Each row is a point. To make a cloud, some directions were put in groups of two or more. Within a group, all points are equally far from the middle, so they leave a hole (a ring in 2 directions, a hollow ball in 3). The other directions are filled evenly. Then the cloud was stretched, turned, moved and blurred a little. Count the holes, and give their numbers of directions, smallest first.

Cloud (15 x 2):
[[  5.1  11.7]
 [ -4.6 -21.3]
 [ 14.2  -6.2]
 [ 11.6 -13.1]
 [ 14.0  -6.3]
 [ -0.8 -21.2]
 [-19.8  -5.9]
 [-10.1 -19.8]
 [ 12.0 -12.7]
 [  6.9 -18.2]
 [  1.3  12.9]
 [-17.6   4.4]
 [-16.8 -14.2]
 [  0.2 -21.2]
 [  3.3  12.3]]
Holes: 1 (2)

Cloud (29 x 4):
[[ -2.4 -14.3 -23.0  14.7]
 [ -2.2 -26.0   8.7  -8.3]
 [  0.8  -8.6  20.1  11.2]
 [-17.9  -9.2   4.9   5.4]
 [ 10.0  -6.6   0.6 -26.5]
 [  3.9  -7.0 -18.5  24.5]
 [-11.9 -24.6 -12.1  -2.2]
 [ -1.4  -0.3  -3.3  33.2]
 [ 22.4  -2.3  -0.1 -15.9]
 [ 18.9  -0.2 -13.3   9.4]
 [  9.1 -12.6   6.2 -18.7]
 [ -0.1  10.7  12.6  -5.5]
 [  3.8 -15.9 -18.8  -7.7]
 [ 10.6  -6.9  -2.6  31.6]
 [ -2.5  10.1  10.4   7.3]
 [  4.3  10.3 -13.5  21.5]
 [ 21.1  -1.9  -4.4  10.7]
 [ -4.2 -31.8   0.3  -5.6]
 [ 18.5   9.2  10.5 -19.3]
 [ -2.7   0.9   7.9 -20.3]
 [ 14.7  13.0   7.9   8.3]
 [-12.0  -2.5  10.6   8.9]
 [-14.9  -5.3 -12.0  -9.0]
 [  8.5 -22.2  12.7  -5.1]
 [  1.8  -3.4  11.7 -17.4]
 [  3.0  11.6   8.6  13.7]
 [  6.8  16.0  11.4   0.8]
 [  3.6  21.0   6.3   3.3]
 [  3.4   8.2 -12.8  23.4]]
Holes: 1 (3)
